Every row gives one point. The ring and each string are closed loops that go straight from each point to the next, and from the last back to the first. Before rounding, they use only three directions, however many columns there are. How many times does the string pass through the ring? Passing back the other way cancels.

Ring (6 x 4)
[[ 38  21  -7  -9]
 [ 16  50   0 -16]
 [-23  51  -1 -22]
 [-47  16  -6 -22]
 [-24 -31  -7 -15]
 [ 26 -26 -10  -7]]
String (22 x 4)
[[-68  43 -10 -27]
 [-57  32 -32 -23]
 [-43  22 -35 -20]
 [-69  30 -23 -25]
 [-63  28   9 -27]
 [-49  23  23 -26]
 [-21  15  20 -20]
 [-26  13 -16 -18]
 [-39  14 -27 -19]
 [-67  21 -28 -24]
 [-68  24  -9 -26]
 [-51  25  15 -26]
 [-22  18  23 -21]
 [-14  13  -3 -17]
 [-24  17 -23 -17]
 [-45  29 -26 -21]
 [-24  19 -24 -17]
 [-15  16 -10 -17]
 [-25  24   6 -20]
 [-18  17 -17 -17]
 [-42  31 -27 -21]
 [-56  39 -16 -25]]
Times through: 2
String (9 x 4)
[[ 58   5 -17  -4]
 [ 67  11   1  -5]
 [ 60  20  11  -7]
 [ 66  28 -17  -4]
 [ 40  22 -32  -7]
 [ 12  13 -23 -11]
 [ 20  15   4 -13]
 [ 31  14  13 -12]
 [ 54   9   2  -6]]
Times through: 1

Ring (10 x 11)
[[ 59   8  10  17  -6 -14   2 -20  -8   5  -2]
 [ 42  39   6  16 -10 -13   4 -23  -6   7   0]
 [  6  56   2  15 -14 -10   4 -24  -5   9   2]
 [-26  51   2  15 -17  -7   2 -21  -4   8   4]
 [-53  27   4  15 -18  -5  -2 -17  -6   7   5]
 [-62 -13   5  17 -17  -4  -7 -11  -9   4   4]
 [-48 -45   4  20 -14  -6 -10  -8 -12   3   2]
 [-12 -66   3  22  -9 -10 -11  -7 -14   1  -1]
 [ 28 -59   6  22  -6 -13  -8 -10 -14   1  -3]
 [ 52 -35   9  20  -5 -14  -4 -14 -12   2  -3]]
String (8 x 11)
[[ 42  21  51   6  -6  -2   4 -16  -2   1   2]
 [ 19   3  24  13  -9  -7  -1 -15  -7   3   1]
 [ 37   8 -20  24 -10 -19  -1 -21 -12   8  -2]
 [ 27   7 -23  25 -11 -19  -1 -21 -12   8  -2]
 [ 15   5  -5  20 -11 -14  -1 -18 -10   6   0]
 [ 36  29 -34  26 -12 -23   1 -26 -12  11  -2]
 [ 54  52 -13  20 -11 -19   6 -27  -8  10  -2]
 [ 66  54  34   9  -7  -8   8 -23  -2   5   1]]
Times through: 1
String (8 x 11)
[[-33 -35 -28  27 -15 -16  -9 -13 -15   6   0]
 [-30 -36 -37  30 -15 -18 -10 -14 -16   7  -1]
 [-14 -25  -7  22 -12 -12  -7 -13 -12   5   0]
 [-26 -65 -26  29 -12 -16 -12 -10 -17   4  -2]
 [-31 -95 -13  28 -10 -13 -16  -4 -18   1  -2]
 [-33 -83  34  15  -8  -1 -13  -1 -11  -3   2]
 [-26 -44  30  14 -10  -2  -8  -6  -9   0   2]
 [-14 -19  -7  21 -13 -12  -6 -14 -11   5   0]]
Times through: 1

Ring (7 x 14)
[[ 31   8  12   1  10  -9   8  24   5   0  15 -10 -13  10]
 [  5  55  21   0   2  -3  -2  25  19  11  17 -18  -6   5]
 [-23  59  15  -5  -1  -1  -7  23  27  15  11 -15  -2  -3]
 [-49  20  -9 -13   2  -2  -6  20  28  10  -3  -2  -3 -11]
 [-44 -27 -21 -15   9  -7   2  19  19   0  -9   8  -8 -11]
 [-12 -56 -13  -9  16 -13  11  21   4  -9  -3  11 -14  -5]
 [ 18 -39   0  -3  16 -13  13  23   0  -8   6   3 -16   4]]
String (13 x 14)
[[ 46  60  27   6   4  -3   3  27  11   9  25 -24 -11  17]
 [ 42  64  25   5   3  -2   2  26  13  10  24 -24 -10  16]
 [ 27  52  42   7   6  -9   2  26  10   8  27 -19  -8   8]
 [ 30  44  44   8   8 -11   4  26   7   6  28 -18  -9   8]
 [ 53  36  13   4   7  -4   8  26   7   4  20 -20 -14  19]
 [ 39  13 -11  -3   7  -2   8  24  10   2   8 -13 -15  16]
 [ 11   3  -6  -5   8  -5   6  23  12   1   5  -6 -12   6]
 [  6  -4  29   2  14 -15   7  24   4  -2  16  -3 -10  -1]
 [ 32 -11  31   6  16 -17  12  25  -4  -6  20  -5 -14   6]
 [ 36  -7  36   7  16 -17  12  26  -4  -5  23  -7 -14   7]
 [ 11   4  34   4  13 -15   7  25   3  -1  19  -6 -10   1]
 [ -1   7  18  -1  10 -10   4  23  10   2  12  -5  -9   0]
 [ 21  31  46   8  10 -13   5  26   5   4  26 -14  -9   5]]
Times through: 1
String (9 x 14)
[[ -6   8   3  -5   7  -7   3  23  14   3   7  -5  -9   0]
 [ -1  25 -11  -8   3   0   1  22  20   7   3 -10  -9   5]
 [-23  24  13  -5   5  -6  -2  23  19   8   8  -7  -5  -5]
 [-51  20  15  -8   5  -8  -5  21  23   9   5  -2  -1 -14]
 [-67 -23  -7 -15   9 -10  -2  19  21   2  -8  10  -3 -20]
 [-39 -73 -38 -18  15 -10   8  18  11  -9 -17  18 -13 -11]
 [ -3 -95 -13  -7  24 -20  18  21  -7 -18  -5  19 -18  -5]
 [ 10 -40  29   3  20 -21  13  24  -6 -10  15   5 -14  -2]
 [ -6   1  27   0  12 -14   5  24   8   0  14  -3  -8  -4]]
Times through: 0

Ring (6 x 14)
[[ 52  13  26 -38 -18  -3  27 -11  12  24  11 -21  12  -9]
 [ 24  49  10 -45  -4  17  12 -21  21  15  -1 -11   4   0]
 [-28  45 -17 -21  16  21 -10 -22  14 -13 -13   6   0   7]
 [-33 -13 -44   7  13  -4 -11 -10   2 -26 -11   9   7  -2]
 [  4 -55 -22  14  -5 -28   8   1  -8 -13   5  -4  17 -14]
 [ 42 -44  20  -3 -18 -29  26   1  -7   9  18 -18  20 -17]]
String (14 x 14)
[[ 25  14  43 -19  -6  -3  18 -11   0  11  13 -13  12  -6]
 [ 21   4 -13 -25  -7  -2  12 -11  12   6   0  -9   9  -6]
 [ 42  12 -35 -46 -16   4  18 -13  27  17  -6 -15   8  -7]
 [ 64  30 -27 -65 -23  10  27 -16  36  32  -4 -22   7  -7]
 [ 64  40  44 -54 -20   7  32 -16  18  35  13 -25  10  -7]
 [ 43  27  87 -26 -11  -2  28 -12  -4  24  24 -20  14  -7]
 [ 31  12  82 -13  -7  -8  23  -9 -11  14  24 -16  15  -7]
 [ 60  -9  95 -15 -20 -21  37  -3 -13  27  34 -26  21 -15]
 [ 80 -41  20 -25 -34 -30  41   2   3  30  21 -30  22 -22]
 [ 67 -43 -25 -27 -30 -25  32   1  13  21   8 -23  18 -20]
 [ 39 -23 -13 -20 -16 -15  21  -5   8  10   6 -15  14 -13]
 [ 21  -5  37  -9  -6 -11  17  -8  -5   5  14 -11  14  -8]
 [ 44  -6  67 -14 -15 -16  28  -6  -8  18  25 -20  18 -12]
 [ 57   8  77 -26 -18 -11  34  -8  -4  27  26 -24  17 -11]]
Times through: 0

Ring (10 x 14)
[[ 43 -29   8  -2   2  -3  19  -5   2   8   0   8 -11  -5]
 [ 31   1   0  -4   1  -4   6   0   7  10   2  10 -13  -8]
 [  8  33  -6  -7   1  -4  -7   7  11  10   1   7 -13 -10]
 [-23  53  -4  -7   3  -5 -14  13  11   6  -4  -3  -9  -8]
 [-46  47   7  -6   6  -6 -10  13   5  -1 -11 -16  -1  -4]
 [-49  27  14  -5   8  -6  -1  11  -1  -5 -15 -23   3  -1]
 [-32 -20  18  -2  11  -3  17   4 -13  -7 -19 -28   7   3]
 [-13 -45  18  -1  12  -2  26  -1 -18  -5 -18 -26   6   3]
 [ 23 -67  16   0   9  -1  35  -7 -17  -1 -12 -14   1   2]
 [ 42 -57  14   0   5  -2  31  -8  -8   4  -5  -1  -5  -1]]
String (17 x 14)
[[ 13  -2  -5  -5   5  -1   6   3  -1   9  -3  -1  -9  -6]
 [  6   8  18  -2   0  -8   7   2   9   1  -3   1  -6  -5]
 [ 13  31  19  -2  -5 -10  -1   3  20   3   3  12 -11  -8]
 [ 17  50  14  -3  -7 -11  -9   5  28   6   7  20 -15 -11]
 [ 24  41 -25  -9   1   0 -13   8  13  19   7  16 -21 -14]
 [ 24  14 -43 -12   9   7  -7   7  -5  23   2   5 -20 -12]
 [ 16   2 -13  -7   6   0   3   4  -1  12  -2   1 -12  -8]
 [ 13  -2   9  -3   3  -5   9   1   4   4  -3   0  -7  -5]
 [ 12  -9   6  -4   4  -3  11   1   0   5  -5  -2  -7  -4]
 [ 27 -23 -26  -8  11   6  10   1 -13  16  -3  -3 -13  -7]
 [ 61 -47 -16  -5   6   4  21  -6  -9  17   2   9 -16  -7]
 [ 72 -59  12   0   1  -3  31 -12  -1   9   3  14 -12  -5]
 [ 52 -43  39   3  -4 -11  31 -11   9  -2   0  12  -6  -2]
 [ 30 -26  31   1  -1  -9  22  -6   7  -2  -3   5  -5  -2]
 [ 12 -14  10  -3   4  -4  14   0  -1   3  -5  -3  -6  -3]
 [ 27 -19 -23  -7   9   5   9   1 -10  15  -3  -1 -13  -7]
 [ 39 -13 -33  -9   8   6   5   2  -8  21   2   6 -18 -10]]
Times through: 0
String (18 x 14)
[[  2 -17   8  -3   7  -2  14   1  -6   2  -9 -10  -3  -2]
 [  8 -40  49   4   1 -11  31  -7   1 -12 -11 -10   5   3]
 [ 19 -77  39   3   7  -6  43 -10 -14  -9 -15 -17   6   6]
 [ 21 -95  -2  -3  18   7  41  -8 -35   3 -18 -27   2   4]
 [  6 -56  -8  -5  16   5  25  -1 -26   5 -15 -23  -1   1]
 [  0 -23 -11  -6  12   3  13   3 -15   7 -11 -16  -5  -3]
 [-13 -21  34   1   5  -8  21   0  -2  -9 -14 -16   5   2]
 [-31 -25  52   3   5 -12  26  -1  -3 -18 -19 -25  12   6]
 [-42 -28  27  -1  12  -4  22   3 -16 -11 -23 -35  11   6]
 [-39 -25   2  -5  16   2  16   6 -23  -3 -22 -35   6   3]
 [-13 -17 -14  -7  14   4  10   5 -18   7 -13 -21  -3  -2]
 [-11 -12   8  -4   8  -2  12   3  -7   0 -12 -16  -1  -1]
 [-20 -16  41   1   4 -10  20   0   0 -12 -15 -18   7   3]
 [-24 -43  46   3   8  -9  31  -3 -10 -16 -20 -28  12   7]
 [-12 -46  51   4   5 -10  33  -5  -6 -16 -18 -22  11   6]
 [  4 -78  24   1  13  -1  40  -7 -24  -7 -19 -27   8   6]
 [ 17 -75 -11  -5  17   7  32  -4 -31   7 -15 -23  -1   1]
 [ 12 -42 -17  -6  14   6  19   0 -22  10 -11 -16  -6  -2]]
Times through: 3

Ring (7 x 14)
[[ 35  11 -12 -16   9   4  13  28   8 -10 -35   8 -11   2]
 [  9  46 -10   3  -5  21  11  24   6   1 -25   0 -12   0]
 [-40  52  -7  27 -21  14   5  -1  -2  13   4 -13  -7  -1]
 [-54  18  -2  23 -17 -12   3 -19  -6  12  16 -17   0   0]
 [-32 -36 -13   8  -7 -40   2 -24  -6   3  13 -12   6   1]
 [  9 -63 -28  -7   3 -47   3 -12  -1  -8  -4   0   6   2]
 [ 42 -37 -23 -22  14 -24  10  16   6 -15 -30   9  -3   2]]
String (19 x 14)
[[  4 -25 -25   2  -3 -24   4  -3   0  -3  -7  -2   1   1]
 [ -2 -27 -15  -4   1 -28   6  -5   0  -4  -6  -3   1   1]
 [-12 -44  -1 -14   9 -44   8 -12  -2  -6  -2  -6   3   3]
 [-26 -71 -11  -5   3 -63   2 -31  -6  -3  14 -10  10   2]
 [-23 -33  -1  -5   3 -39   6 -16  -3  -2   4  -9   3   2]
 [-16 -20 -10   1  -2 -27   5 -10  -2   0   0  -7   1   1]
 [-11 -24 -30  14 -12 -25   1 -13  -3   3   4  -6   3   0]
 [-23 -65 -37  16 -13 -53  -4 -33  -8   3  19  -9  12   0]
 [-17 -79 -27   2  -2 -63  -1 -32  -7  -3  14  -8  12   1]
 [ -2 -84 -24  -9   5 -64   2 -24  -4  -8   5  -4  10   2]
 [ 18 -95 -39 -11   6 -64   0 -19  -2 -11  -2   2  11   2]
 [ 20 -66 -18 -22  14 -48   7  -4   1 -13 -14   3   4   3]
 [ 16 -39 -14 -17  10 -32   8   2   2 -10 -16   2   0   2]
 [  1 -10 -14  -2   0 -16   7   2   1  -3 -11  -2  -3   1]
 [ 34 -47 -40  -7   3 -29   4   4   3 -10 -18   6   2   1]
 [ 53 -69 -41 -21  13 -39   6   8   5 -17 -27  12   2   2]
 [ 65 -89 -40 -32  21 -50   7   9   6 -23 -32  15   4   3]
 [ 28 -53 -16 -24  15 -38   9   5   4 -14 -21   5   0   3]
 [  7 -28  -6 -16  10 -29   9   2   2  -8 -14  -1  -2   2]]
Times through: 2
String (18 x 14)
[[ 21 -14 -25  -5   1 -12   7  10   3  -6 -20   3  -3   1]
 [ 11  -5  -6 -13   7 -13  11  11   4  -7 -20   1  -6   2]
 [ 41  -4  -2 -31  20  -6  16  30   9 -15 -40   9 -10   3]
 [ 57  12 -11 -28  18  10  16  42  12 -16 -50  14 -14   2]
 [ 44  30 -17 -13   6  20  13  38  10  -9 -43  10 -14   1]
 [ 26  53   8 -18  11  26  18  40  10  -7 -41   5 -18   2]
 [  4  36   1  -5   2  11  13  21   5  -2 -23  -1 -11   1]
 [ -3   7 -16   5  -5  -6   6   4   1   1 -10  -3  -4   1]
 [  0  35 -22  15 -13  14   6  13   2   4 -14  -2  -8   0]
 [  1  77 -13  17 -14  41  10  28   5   7 -24  -1 -16  -1]
 [  3  74   6   1  -2  36  15  33   7   2 -30  -1 -18   1]
 [  0  28   7  -9   5   4  13  18   5  -3 -21  -2 -10   2]
 [  7  15 -15   1  -3   2   8  13   3  -1 -18   0  -7   1]
 [ 34  19 -27  -2  -1  12   9  27   7  -5 -31   7 -10   0]
 [ 51   9 -18 -20  12   8  14  35  10 -13 -43  12 -12   2]
 [ 49  -4  -1 -36  24  -5  18  35  11 -18 -45  12 -12   3]
 [ 76 -26 -12 -46  30 -11  18  41  14 -25 -56  19 -11   4]
 [ 63 -33 -37 -21  12 -14   9  26   9 -17 -40  15  -5   2]]
Times through: 1

Ring (6 x 14)
[[ 62 -10   5 -14  32 -15  11  -4 -31  -9  21  -3  51  29]
 [ 50  39 -35 -19  39   7   1   3 -34  -4  18 -22  48  16]
 [ -7  62 -57 -10  18  25 -16  12 -28   5   6 -38  20 -11]
 [-58  -5   6  13 -24   7 -13  15 -18   8  -5 -19 -10 -23]
 [-32 -76  38  16 -32 -25  -2  -2 -11  -1   0   4  -4   2]
 [ 14 -85  38   6 -13 -36   7 -11 -15  -8  10  12  18  24]]
String (28 x 14)
[[-26  15 -50  -2  -5  10 -19   3 -17   3   1 -31   4  -8]
 [-20  10 -26   0  -3   7 -12   6 -21   3   3 -24   9  -7]
 [-26  23  21   5   0  13  -4  21 -30   7   2 -16  12 -19]
 [-57  41  10  10  -9  25 -12  28 -28  13  -4 -26  -2 -35]
 [-85  43  -7  14 -23  31 -21  29 -23  16 -10 -34 -18 -45]
 [-69  10 -54   8 -27  15 -28   7 -11   8  -8 -37 -19 -24]
 [-59  -2 -34   9 -25   9 -22   7 -12   6  -6 -29 -14 -19]
 [-92  -3   1  20 -40  14 -22  19 -14  13 -13 -25 -28 -37]
 [-93  -7  58  27 -39  12 -10  30 -22  15 -12 -11 -23 -44]
 [-46  -9  64  17 -17   4   1  24 -28   9  -2  -3   1 -24]
 [-17 -12  23   6  -6  -3  -2  10 -24   3   4  -8  12  -6]
 [-36 -30 -13   8 -22  -6 -13   0 -12   1  -1 -16  -4  -5]
 [-63 -48 -25  14 -41  -9 -21  -4  -4   2  -7 -19 -22 -10]
 [-89 -57  12  25 -54  -8 -19   6  -4   7 -12 -12 -33 -24]
 [-86 -43  65  29 -46  -3  -7  21 -16  11 -11  -2 -24 -32]
 [-52 -24  56  18 -24  -1  -2  19 -23   8  -3  -3  -4 -22]
 [-22 -14  25   7  -9  -2  -2  11 -23   3   3  -8   9  -8]
 [-38 -24 -23   7 -21  -3 -16   0 -12   2  -1 -19  -5  -6]
 [-72 -24 -39  13 -38   2 -26   1  -6   5  -9 -27 -24 -18]
 [-81  -5  -5  17 -36  11 -21  16 -14  11 -10 -24 -23 -32]
 [-78  19  46  20 -24  20  -9  33 -27  15  -8 -16 -13 -43]
 [-40  15  32  10  -8  12  -4  23 -28   9  -1 -14   5 -24]
 [-26   9   7   5  -4   8  -7  14 -25   5   2 -17   9 -13]
 [-27   7 -32   1  -7   7 -15   5 -18   3   1 -26   4  -8]
 [-49  29 -61   2 -12  20 -25   8 -16   7  -4 -39  -7 -20]
 [-66  59 -52   4 -11  34 -27  21 -22  13  -7 -44 -10 -36]
 [-62  62 -46   4  -8  35 -25  23 -24  13  -6 -43  -7 -35]
 [-50  43 -76  -1  -9  25 -29   9 -17   7  -4 -45  -7 -22]]
Times through: 2
String (19 x 14)
[[ 27 -15  24  -4  14 -11   8   3 -29  -3  13  -2  34  13]
 [ 39 -39 -29 -10  10 -23  -1 -17 -17 -11  15  -8  31  32]
 [ 77 -71   1 -14  20 -42  13 -25 -19 -17  23   9  49  52]
 [ 74 -68  38  -9  21 -40  20 -15 -25 -15  23  17  51  45]
 [ 52 -39  70  -3  21 -25  22   3 -33  -7  19  16  47  24]
 [ 56 -37  63  -5  23 -25  22   2 -33  -8  20  15  49  26]
 [ 80 -42  41 -12  32 -31  22  -8 -32 -12  25  14  58  40]
 [ 80 -31  -3 -18  33 -26  13 -15 -27 -14  24   2  56  44]
 [ 72 -17 -29 -20  33 -19   6 -15 -25 -13  22  -8  51  39]
 [ 93  10  -9 -25  52 -12  14  -6 -36 -12  28  -5  68  39]
 [ 72  27  25 -17  49  -2  17   9 -43  -5  24  -3  63  21]
 [ 39  22  39  -8  32   1  14  15 -40   0  17  -3  47   7]
 [ 41  22  13 -11  32   1   9  10 -36  -2  17  -9  45  11]
 [ 80  52   1 -24  59   7  14  10 -45  -5  25 -12  68  21]
 [ 81  40 -37 -27  54   2   7  -2 -37  -8  25 -18  64  30]
 [ 67  15 -63 -24  38  -6  -2 -13 -26 -11  21 -22  50  34]
 [ 33  -3 -21 -11  19  -7  -1  -4 -25  -6  14 -14  34  19]
 [ 38  -2  20  -8  23  -8   9   5 -32  -4  16  -4  41  15]
 [ 54  -4  67  -7  33 -11  22  12 -41  -4  20  10  54  17]]
Times through: 0

Ring (10 x 14)
[[ 21   3   8  -2 -11   7  11 -27  -2  -9  20 -34   4 -21]
 [ 17  32  -8   4  -8 -20   4 -15  -5 -15   2 -25   8  -5]
 [ 10  47 -18   4  -3 -32   0  -7  -3 -15 -10 -12  11   5]
 [  1  52 -24   0   6 -34  -3  -3   2 -12 -21   9  13  12]
 [ -5  36 -22  -9  15 -17  -2  -6   8  -5 -21  27  13   6]
 [ -6  19 -15 -15  18  -1   1 -12  12  -1 -15  31  12  -1]
 [ -4  -9   3 -23  16  27   8 -23  16   7   4  23   7 -17]
 [  1 -23  15 -24   8  40  12 -30  15   9  20   7   3 -26]
 [  9 -26  22 -20  -1  40  15 -34  10   6  30 -14   1 -31]
 [ 18 -15  18 -11  -8  27  14 -33   3  -2  29 -29   2 -29]]
String (31 x 14)
[[ 19  -5   3  -6  -2  13  12 -27   0  -8  12 -17   7 -23]
 [ 27  -9   1  -2  -3  13  14 -30  -4 -14  12 -22   9 -27]
 [ 34  -6  -1   3  -7   7  14 -30  -9 -19  11 -31  10 -28]
 [ 27   3  -6   1  -3   2  11 -25  -6 -17   4 -20  11 -21]
 [ 32  25 -13  12 -11 -21   8 -19 -13 -25   0 -35  12 -12]
 [  8  70 -14  10 -15 -50  -4  -1  -6 -15  -4 -32   7  16]
 [ -5  74 -13   3  -9 -47  -7   2   2  -7  -6 -18   5  22]
 [  4  37 -10  -3   0 -18   1 -10   2  -8  -4  -6   9   2]
 [ -4  43  -7  -6   0 -20  -1  -7   7  -2  -2  -4   6   7]
 [ -7  62 -16  -2   0 -37  -6   0   5  -5 -11  -2   8  17]
 [  3  29  -9  -6   3 -11   2 -12   4  -6  -3  -1   9  -1]
 [ 20  22 -23   3   7 -17   5 -15  -5 -20 -17   2  16  -8]
 [  9  58 -32   8   4 -45  -3  -1  -5 -21 -26   1  16  12]
 [ -6  95 -32   9  -3 -69 -12  12  -1 -15 -28  -4  12  34]
 [ -5  72 -18   2  -4 -46  -7   3   2  -8 -13  -8   8  21]
 [  3  40 -10  -3  -1 -21   0  -9   3  -7  -3  -8   8   4]
 [ 20  16 -12   1   1  -8   7 -19  -4 -16  -4 -10  12 -12]
 [ 27  24 -14   8  -6 -19   7 -18 -10 -22  -3 -25  12 -11]
 [ 25  39  -6  12 -19 -29   5 -15 -11 -20   8 -47   7  -5]
 [ 13  39   7   3 -21 -19   4 -15  -3  -8  20 -48   1  -2]
 [  3  26   8  -7  -9  -4   4 -16   5   0  17 -24   1  -4]
 [  9   9   1  -9   1   6   7 -21   4  -4   8  -8   7 -13]
 [  1  17  17 -11 -12   6   6 -20   8   5  27 -29  -2  -9]
 [ 14 -11  29 -12 -16  27  14 -33   5   4  41 -44  -4 -27]
 [  4  -1  28 -16 -14  24  10 -28  10   9  39 -35  -5 -19]
 [  8   3   8 -12  -2  14   9 -24   7   0  16 -13   4 -16]
 [ 20 -17   8 -10   0  25  14 -32   2  -6  17 -15   7 -29]
 [ 29 -36  15 -10  -4  39  20 -40   0  -8  27 -26   6 -41]
 [ 26 -36  29 -13 -12  44  20 -42   2  -1  42 -41  -1 -42]
 [  6  -1  28 -14 -15  23  11 -28   9   8  39 -37  -5 -19]
 [  3  12  17 -12 -10  10   7 -22   8   5  27 -27  -1 -12]]
Times through: 4
